Each row is a point. Each copy is the shape, with its points in the same order, stretched, turned, moved and blurred by noise. Some copies are also mirrored. Which?

Shape (6 x 3):
-1.14  -0.21  2.21
-0.30  -1.44  3.62
0.92  2.80  -1.24
0.68  -2.20  -2.02
1.85  0.77  -2.36
1.54  -0.78  0.02
Copy 1:
-2.14  -0.02  1.18
-1.73  -1.57  2.83
-1.24  -0.77  -3.79
2.64  -1.14  1.81
1.19  -1.91  -1.98
0.73  -2.59  0.67
Copy 1 is: mirrored
Copy 2:
0.85  -0.51  0.70
0.70  -1.74  0.03
-2.07  1.82  1.72
-1.23  1.33  -2.32
-2.64  2.14  -0.25
-1.40  0.03  -0.72
Copy 2 is: mirrored
Copy 3, 6 rows:
0.88  0.93  0.58
2.44  1.66  -0.17
-0.97  -2.06  -0.75
-1.27  1.47  -2.35
-1.47  -1.11  -2.31
0.00  0.14  -2.09
Copy 3 is: mirrored

Shape:
1.59  -0.76  0.06  1.52  2.13  -1.43
1.37  -1.22  -0.81  0.66  0.32  1.11
1.68  0.95  1.36  -1.49  0.81  0.10
1.88  2.22  1.44  -0.37  -0.39  2.52
1.19  -1.75  -2.20  -2.05  -0.19  -0.35
-1.00  -1.69  -0.16  0.69  -0.57  -1.59
-0.87  2.28  -1.79  1.58  -1.45  -1.86
-0.61  -0.72  -2.54  -0.29  0.26  2.76
-0.98  -0.70  -0.62  1.27  0.67  1.87
-1.08  -0.01  -0.09  -0.43  -1.04  -1.88
Copy 1, 10 rows:
-0.76  -0.73  -1.86  -0.99  -1.37  -1.35
-2.35  -0.34  -1.92  0.24  -0.38  -0.37
2.71  -0.90  -1.95  -0.48  -0.71  0.39
1.65  -0.23  -1.40  -0.72  -1.69  3.60
-0.57  1.12  -2.89  1.56  1.70  -3.30
-0.78  -0.70  0.71  0.86  -1.03  -1.94
1.02  4.45  1.31  -1.31  -1.40  1.06
-3.60  0.10  -1.27  -0.38  3.13  1.06
-2.94  -1.30  0.40  -0.98  0.83  1.53
1.66  0.74  1.21  0.29  -0.83  -1.10
Copy 1 is: mirrored
Copy 2 (10 x 6):
-0.33  -1.80  2.91  0.89  -0.71  -1.24
-1.51  0.80  0.70  -0.48  0.49  -1.21
-1.67  -0.57  0.81  0.89  -3.38  1.50
-1.46  0.23  -2.14  0.38  -3.79  -1.31
-1.72  3.03  2.43  -0.48  1.34  2.67
-0.41  0.05  0.40  2.07  3.25  0.82
3.57  1.93  -1.09  2.94  2.22  -1.25
-0.34  2.40  -0.92  -3.24  2.30  -0.19
-0.28  -0.23  -1.40  -1.47  1.93  -1.50
0.35  0.75  -0.18  2.63  2.00  1.97
Copy 2 is: only turned
Copy 3, 10 rows:
0.56  3.00  -2.10  1.51  0.21  1.88
0.10  2.65  0.46  0.45  1.65  -1.32
-0.33  2.10  0.99  0.86  -3.15  -0.46
-3.29  1.38  2.59  2.06  -2.56  -2.37
2.89  3.20  2.07  -1.64  1.70  -0.47
1.94  -0.63  -1.79  -0.67  1.83  0.73
-1.44  -1.39  0.77  0.92  2.08  3.66
-1.38  2.06  2.23  -2.85  2.86  -1.63
-1.82  0.66  -0.46  -1.49  1.87  -1.00
1.20  -1.19  -0.32  -0.72  0.42  1.50
Copy 3 is: only turned
